Each point is reached from the start by the listed moves, each made once or not at all, plus a little noise. Is the number of moves made odd or even? Then give how often each move was made.
(in the rows, 128 means zero)

Moves:
(1): [170 129 129 141]
(2): [ 99 161 129 171]
Start: [161 155 169 117]
Points:
[202 154 170 134] => odd (1, 0)
[130 188 164 160] => odd (0, 1)
[168 161 172 115] => even (0, 0)

Moves:
(1): [151 149 112 122 160  99 134 106 167 130 153]
(2): [118 132 150 102 111 118 125 140 117 105 113]
(3): [144 120 152 122 164 135 138 136 119  89 130]
(4): [109 142 176 105  99 127 169 186 101 129 145]
(5): [135 150 121  89 131 119 126 126 109 158 163]
(6): [169 122 143 152 123 119 115 121  97 131 151]
(7): [112 121  97 152 120 115 129 119 103 114 131]
(8): [127 106 145 122 126 159  66 142 155 119 155]
(9): [131 169 126 146 148 166 140 159 160  89  94]
(10): [109 148 138 145 112 153 131 115 126 155 137]
(11): [ 93 112 140 122 136  86  95 129 115 124 118]
Start: [109 111 141 153 116 129 120 143 125 129 102]
Points:
[ 76 142 136 209 110 208  71 165 157  93 105] => even (0, 0, 0, 0, 0, 0, 1, 1, 1, 1, 0)
[ 79 102 246 160  74 131  56 194  79 141 170] => odd (0, 0, 0, 1, 0, 1, 0, 1, 0, 1, 1)
[ 95 135 237 116 123 120  68 249  48  32 152] => odd (0, 1, 1, 1, 1, 1, 1, 1, 1, 0, 1)
[134 168 214 121 174 133  35 164 138  76 166] => odd (1, 1, 1, 0, 1, 1, 0, 1, 1, 1, 1)

Moves:
(1): [121 149 132 131 126 126 128 133 113 128 123 133 114 127 143 119 129 119
 129 121 127 128 120 130 131 128 156]
(2): [121 144 124 148 111 130 125 135 117 144 121 111 135 107 123 111 122 114
 131 136 144 133 138 137 132  95 143]
(3): [133 129 128 131 132 124 118 124 136 127 136 127 125 128 124 133 135 127
 127 129 120 128 125 122 134 120 122]
(4): [121 115 115 141 122 108 131 138 137 124 116 124 140 114 131 116 112 126
 137 136 114 135 121 127 121 108 146]
(5): [123 129 146 141 118 118 118 124 145 105 134 115 132 143 133 126 118 134
 127 141 134 125 143 123 126 144 112]
(6): [131 126 126 126 133 111 119 134 128 124 113 128 134 113 123 123 116 145
 129 142 130 118 112 126 138 102 130]
(7): [142 137 126 139 141 120 137 130 125 141 135 123 127 136 136 133 130 138
 126 124 139 137 129 122 119 132 120]
(8): [143 129 125 135 114 127 121 133 139 114 122 121 128 135 117 117 133 130
 118 139 124 119 126 134 129 129 136]
(9): [137 124 130 124 107 142 125 120 132 125 135 115 126 126 131 129 129 129
 124 150 130 131 139 123 133 134 124]
(10): [128 141 119 122 121 139 124 122 127 135 126 129 127 123 124 131 125 130
 124 123 132 126 124 124 123 130 123]
(11): [122 135 128 134 126 137 121 133 112 134 126 119 136 128 124 130 129 126
 137 141 131 134 120 127 126 122 128]
(12): [122 136 142 136 133 139 137 136 123 139 127 134 128 127 133 140 110 133
 128 122 122 133 139 116 134 135 116]
(13): [126 129 123 122 114 109 120 126 135 122 113 131 131 121 123 111 148 133
 113 143 112 141 123 137 140 132 130]
(14): [146 123 127 139 127 127 130 137 112 133 124 117 110 140 113 127 129 139
 119 117 136 143 141 114 125 118 145]
(15): [138 109 122 112 127 138 124 116 159 121 123 128 133 128 113 146 147 134
 144 124 133 134 121 145 116 144 135]
(16): [130 145 120 131 134 126 123 120 131 121 129 132 134 123 119 123 130 145
 127 149 117 115 129 128 130 111 124]
(17): [123 113 125 133 130 149 145 142 129 133 123 153 115 128 103 138 117 129
 135 133 146 144 126 124 132 134 144]
(18): [132 137 124 135 147 126 121 139 120 131 126 147 124 128 122 140 106 118
 120 124 134 149 137 148 131 120 146]
(19): [127 117 119 127 133 129 132 120 136 116 125 107 132 134 109 125 116 126
 133 135 127 128 129 132 135 146 138]
(20): [145 127 120 131 135 124 111 120 121 124 122 137 117 117 113 131 119 122
 130 136 122 111 131 127 125 141 144]
(21): [124 131 145 130 118 109 142 126 125 129 138 124 121 114 134 126 125 128
 131 132 135 127 119 125 114 119 129]
(22): [108 118 131 142 146 127 138 140 116 127 130 118 126 127 139 156 115 126
 133 108 133 124 129 117 125 135 124]
(23): [132 127 123 139 114 131 124 125 119 122 126 125 144 137 124 118 133 118
 110 119 128 124 130 117 135 133 139]
(24): [134 139 122 144 126 141 118 137 108 129 128 123 138 115 129 116 119 135
 133 120 138 134 126 130 129 114 132]
Start: [138 147 141 116 127 123 123 144 135 105 148 123 126 139 129 129 139 149
 130 157 122 114 138 123 141 158 103]
Points:
[182 176 154 172 105 106  76 133 109  76 164 102 117 144  90 135 114 155
 102 216 128 119 173  97 139 140 135] => even (0, 0, 1, 0, 1, 0, 0, 0, 1, 0, 1, 0, 0, 1, 0, 1, 0, 1, 0, 1, 1, 0, 1, 0)
[202 135 101 118 103 115  96 134 166  71 104 125  94 108   7 132 115 191
 112 241 138 133 130 145 150 152 187] => odd (0, 0, 0, 0, 0, 1, 0, 1, 1, 1, 0, 0, 1, 1, 1, 1, 1, 1, 1, 1, 1, 0, 0, 0)
[163 193 144 155 127 102  90 113 146  79 139  88 138 124  87 141 112 179
 139 200 128  88 118  95 135 173 128] => even (1, 0, 1, 0, 1, 1, 1, 0, 0, 1, 1, 1, 0, 0, 1, 1, 0, 0, 1, 1, 1, 0, 1, 0)
[136 190 145 200  96 165 110 163 107 104 149  27 151 130 117 136  77 161
 137 186 169 129 171 103 145 167  93] => odd (0, 1, 0, 0, 1, 0, 1, 1, 1, 1, 1, 1, 0, 0, 0, 0, 0, 0, 1, 0, 0, 1, 0, 1)
[107 200 154 172  57 127 116 160 122  85 132  89 115 105 107 110 122 157
 124 237 150 125 139 115 145 133 139] => even (1, 1, 0, 0, 1, 0, 0, 1, 1, 1, 1, 0, 1, 0, 0, 1, 1, 0, 0, 0, 1, 1, 0, 0)

Moves:
(1): [108 120 118 132 119 123 136 141 129 126 134 132 150 115 133 122 148 120
 147 132 143 126 103 118 124 132]
(2): [127 137 123 127 134 130 153 137 132 122 126 105 124 149 121 132 105 126
 132 134 118 145 140 131 115 139]
(3): [141 115 141 126 120 130 123 123 123 135 122 109 164 133 136 147 134 106
 150 130 113 105 139 106 136 150]
(4): [129 135 104 137 115 122 134 119 115 151 130 139 140 129 113 108 128 121
 110 126 130 128 133 143 143 139]
(5): [153 167 131 153 141 132 154 120 126  97 113 151 127 112 138 154  99 126
 105 126 157 114 120 123  98 106]
(6): [140 164 148 147 136 123 129 125 131 138 131 108 113 135 142 128 121 151
 112 133 163 136 110  78 128 148]
(7): [158 142 151 132 123 129 133 130 139 114 168 124 123 136 125 117 149 146
 101 130 118 121 130 124 151 134]
(8): [129 132 152 119 145 148 123 131 124 129 113 140 147 151 147 129 128 135
 130 133 103 133 150 122 149 138]
(9): [136 123 121 146 136 106 130 126 117 145 123 129 133 114 129 123 124 117
 122 143 133 137 130 129 139 144]
(10): [121 157 114 129 138 122 124 134 117 132 116 129 137 139 118 149 132 111
 131 120 135 123 139 139 101 138]
(11): [138 111 101 135 144 137 111 138 179 120 138 116 136  94 107 151 110 102
 107 153  97 131 134 124 153 101]
(12): [138 123 111 124 124 132 121 138 126 140 117 116 121 134 142 120 144 136
 128 145 121 141 136 118 125 115]
(13): [148 131 135 129 142 135 136 128 149 167 118 107 130 132 141 153 148 162
 148 129 116 114 106 122 107 124]
(14): [140 130 142 115 117 147 134 131 123 144 151  90 129 116 133 132 138 123
 120 132 124 128 139 124 132 128]
(15): [129 119 135 138 129 115 138 122 146 134 150 138 119  95 118 151 126 139
 117 140 114 135 128 122 124 136]
(16): [134 128 131 128 127 130 123 132 120 116 144 127 127 116 149 129 124 119
 117 125 130 102 127 144 115 137]
(17): [116 118 129 137 122 105 141 148 140 131 111 140 136 152 131 126 151 136
 132 140 121  99 123 120 145 104]
(18): [118 131 124 136 150 128 115 134 112 129 126 125 139 160  96 130 114 111
 120 125 120 134 121 115 123 138]
(19): [158 143 119 107 122 130 133 135 131 133 112 114 144 142 103 155 119 142
  99 154 126 127 105 137 127 105]
(20): [111 142 136 114 134 110 125 123 125 117 114 126 134 122 127 106 129 133
 139 135 128 125 140 121 110 123]
(21): [135 137 111 121 138 132 135 125 126 143 118 133 114 123 122 133 147 123
 139 130 131 141 126 115 138 141]
(22): [113 124 125 120 132 125 140 102 117 120 131 110 130 131 133 122 132 123
 127 136 131 154 145 108 147 134]
(23): [120 144 147 146 124 122 124 103 119 103 130 121 144 112 124 119 128 124
 125 145 132 111 134 128 145 141]
(24): [120 112 113 111 132 140 138 123 122 129 135 132 126 126 136 132 111 121
 156 137 149 143 151 122 145 120]
Start: [121 108 142 116 101 114 121 113 120 138 108 112 115 113 118  97 132 118
 120 123 133 135 125 125 129 128]
Points:
[153 192 166 112 158 103 127 111  89 149 118 110 116 124 161  91 145 122
 116 156 169 143 176  65 153 198] => odd (0, 0, 0, 0, 0, 1, 1, 1, 1, 1, 0, 0, 0, 0, 0, 1, 0, 0, 0, 1, 1, 0, 0, 1)
[158 206 149 178 157  86 147  87 182 142  83  76 173  17 116 203 146 107
 132 189 154  87  97  11  85 160] => odd (1, 0, 1, 0, 1, 1, 0, 0, 0, 1, 1, 0, 1, 0, 1, 0, 0, 0, 0, 1, 1, 0, 1, 0)
[212 213 198 142 166 175 154  94 109 163 119  52 119 143 156 135 153 168
  96 179 160 143 141   7 162 152] => odd (0, 0, 0, 0, 1, 1, 1, 1, 0, 0, 0, 1, 1, 1, 0, 0, 0, 1, 0, 0, 1, 0, 1, 1)
[165 200 173 143 135 120 186  72  95 155  91  32 154 104 186 185 163 106
 147 169 199  68 148  16 131 162] => even (0, 0, 1, 0, 1, 1, 0, 0, 0, 1, 0, 0, 1, 1, 0, 1, 1, 0, 0, 0, 1, 1, 1, 1)
